Each row of a before or after table is a point. One or more steps were done to the points. Then noise was added and the rows were shuffled. The steps act on columns, c1 being the first. Name the steps. A step turns or swaps two columns, mirrors them in a line or flattens them onto one, adds a multiple of one to another, or multiplies or shifts one. Angles are multiples of 10 degrees, from the lower column toward the higher: turns from -170 to 170, lines from 10 to 170 but not 90. Use the fewest steps. Two steps may share a column if one is a turn and the other turns, adds or multiplies; they go together, in the order done. Otherwise the lowest column goes first.

Before (14 x 3):
[[-23  25 -41]
 [ 10 -22  27]
 [-35 -14 -17]
 [-60  -4  -4]
 [-15  -5  -1]
 [-15 -37   8]
 [ -6 -12 -17]
 [ -6  -9  33]
 [-26   4 -14]
 [  3   7 -50]
 [-45 -38  13]
 [-19  13 -44]
 [-49  12 -20]
 [-37  -3  35]]
After (14 x 3):
[[ -5   7  32]
 [-45  39  13]
 [-50 -11 -23]
 [  0  -6 -48]
 [-17  38   8]
 [-21 -28 -40]
 [-24  -4 -14]
 [-61   5  -3]
 [-14   5  -2]
 [-20 -13 -43]
 [ 10  20  25]
 [-34  15 -17]
 [-39   3  34]
 [ -4  12 -18]]
Steps: multiply c2 by -1

Before (10 x 6):
[[ 11  19  39   4  33 -12]
 [ 25 -17   6  -9  26 -40]
 [ 17  24 -13 -31 -20 -27]
 [  8 -12  17  12   0 -29]
 [ 43  21  12  21 -27  20]
 [ -8  14  18  20  22 -23]
 [ 39  -2  23 -28  34 -19]
 [ 35   8 -23  13 -17  -4]
 [-11  20 -21 -28  23  32]
 [ -9   9  -7  -7  -1  25]]
After (10 x 6):
[[ 10 -38 -35  16  -1 -12]
 [ 25 -14   4  26 -28 -39]
 [ 17   6  27  36  31 -27]
 [ -8  -4   7  -2   8  25]
 [  9   6 -18  -1 -10 -29]
 [ 39 -28  -3  60 -19 -19]
 [ 43  13  -9  12  32  20]
 [-11 -29  27  12   7  33]
 [ -7 -26 -26 -18   1 -23]
 [ 35  11  25   2  16  -4]]
Steps: add -0.7 times c1 to c4; turn c3 and c4 by 160 degrees; turn c2 and c5 by 120 degrees

Before (11 x 8):
[[  8   3 -39  23  16  -2   0  -2]
 [-19  10 -13  25 -16 -26 -13   1]
 [ 10 -39 -10   7 -39 -13  48 -15]
 [ 15  10  15 -21 -15  12  12  -9]
 [ 16  11 -23  -3 -22  -7  10 -28]
 [ -3  -3  -8  16 -13   7  20 -25]
 [-20 -22  -3 -10  10   7  10   3]
 [ 14  19 -21  -3  -2 -17  27  -8]
 [ 23   7  39   4  -5  10 -12 -23]
 [ 18   6  -9  11 -15  16   3  -5]
 [-27   4 -26 -17  25  10  54  25]]
After (11 x 8):
[[ 21   0 -16  16  38   0  16 -13]
 [  1  -1  16   0   3   2  17 -11]
 [-61  -3  -8 -12 -32   3  -6  29]
 [-45 -26  37  10  12  16  23 -14]
 [ -3  12  30  25  -6  -4  21 -13]
 [-20  -2  14  13   0   5   5 -25]
 [-21 -20  -8   1 -10  12 -17   9]
 [ -4   2   4  21  22  -3  21  12]
 [  3   2   5 -10 -40   2   9 -16]
 [  4  20  22 -16  -4 -12 -21 -20]
 [-21  21  17   7 -16 -11  25  -2]]
Steps: turn c1 and c7 by 70 degrees; flatten c2 and c6 onto the line at 150 degrees; turn c3 and c5 by 120 degrees; mirror c4 and c8 in the line at 120 degrees

Before (11 x 11):
[[  7  -3  -6  37 -35 -32  26  -9   7  26 -27]
 [ 17  16  25  25 -19  17  -2 -30  14 -22  -5]
 [ -4  10 -13  30 -20  16 -18  -2  14  19   2]
 [-20  -2  16 -14 -18   8 -19   6  -3 -33 -34]
 [ 12 -42   2  -3   4  26  -9 -10 -14 -12 -42]
 [-24  -3  31  25 -23  22  22  12  -3  -6 -42]
 [-28  13  31  -8 -29 -35  22 -22 -24   2   2]
 [ 21  -4  31  32  24  20 -19   1  21 -29 -18]
 [-28 -27  -8  35 -32 -18  28  11  25  -1   7]
 [-16  10 -23  -7   9  17 -12 -37   5  -3 -21]
 [ 17   4  15   6  -8   4   1 -22  32  25 -16]]
After (11 x 11):
[[  3  36 -11 -27 -46 -18 -26  13  -9 -10   7]
 [ 13  -8  43   9  20  15  -2  -5 -24 -27 -21]
 [ 37  37   3  -2 -57 -31 -27  -3 -11 -53 -26]
 [ 42  -4   9 -44  22  25   7  -8 -42 -29 -42]
 [  3  -8  -9  13 -53 -35 -18 -37  18  20   3]
 [ 46   4   7   3  -3   4  -4 -25 -17 -58 -15]
 [ 51  32 -13  -4  39  20  25 -23 -51 -18 -19]
 [ 27  30  15  10  -8  14  13   8   9 -21   2]
 [ 11 -13  -7  -4 -12   6  24 -10 -57 -16 -34]
 [ 47  24   8  17  -8  17  -1 -38 -31  -3  -5]
 [  6  26 -34  -2  -9  21 -12 -17 -44 -42 -42]]
Steps: shift c1 by 30; swap c2 and c4; turn c3 and c8 by -50 degrees; turn c3 and c7 by 160 degrees; add 0.7 times c6 to c5; add -1.5 times c11 to c9; turn c9 and c10 by -130 degrees

Before (13 x 12):
[[ -7   5 -20  19  -7   2  19 -16  12  13  36  17]
 [ 21 -51 -13  51 -45   9   3  21   4  -8 -15   8]
 [ 39   0 -27  45   7  12 -22  19  29   1   8 -18]
 [ 29  -6  -6 -16  14  33  15  18  15  22  -6 -29]
 [-22 -35  32  40  27 -12 -17 -25   6 -35   8 -12]
 [ 42 -24  25  11  -8 -16 -29  20   7 -17  15  -1]
 [ 41 -35 -37  35 -24  23 -11 -38  34   4 -20  10]
 [ 26 -16 -27  35  14 -18  18  -1   1 -11   8  -1]
 [ 36 -11  22 -13 -10   0  19  -8  28  21 -11 -50]
 [ 34   1  34   6  21   6  -8  21  24  29 -19 -11]
 [  9 -58 -16  33 -20 -21 -21 -39 -22   7 -28 -49]
 [-20   1  -1  -2 -13 -29 -40   3  37 -29   3   7]
 [ 41  -3  -7  19 -27  20  18 -41  -9 -14 -22 -23]]
After (13 x 12):
[[  7  -9  -5 -12 -15  31  14  20  -3  22  12 -29]
 [ 25 -11  24  14 -15 -19 -30  19   5 -25  -2   0]
 [ 18   5  -7  19  29  22  17 -39 -29   3 -34 -26]
 [-10 -27 -17  42  22 -20 -21 -41   7  24 -23 -51]
 [ 13   0  34   5 -35   7 -11  21  10  35   9 -16]
 [-43  -8  34  46 -22 -11 -19 -21  33 -30 -23  -9]
 [ 17 -12  21  -7 -12  -1  17  -8 -32  21   7 -49]
 [ 15  17 -25  41 -34  14 -20  22  10  -3   9 -20]
 [  9   3 -25  36  -1 -17  18  -4  -4 -15  -3   2]
 [  2 -17 -15  60  18  14   3  22 -45   2 -19   8]
 [-32  11 -15  16  -2   0  18 -15 -20 -12  47  20]
 [ 19 -12 -35  41 -22  21 -12 -37 -26  18 -20   9]
 [-41  -1  -2  -2 -34 -30 -37   2  -7 -25 -20   7]]
Steps: shift c1 by -20; multiply c2 by 0.7; turn c2 and c4 by -20 degrees; add -0.7 times c7 to c5; turn c5 and c9 by 120 degrees; turn c10 and c11 by 40 degrees; multiply c11 by 1.3
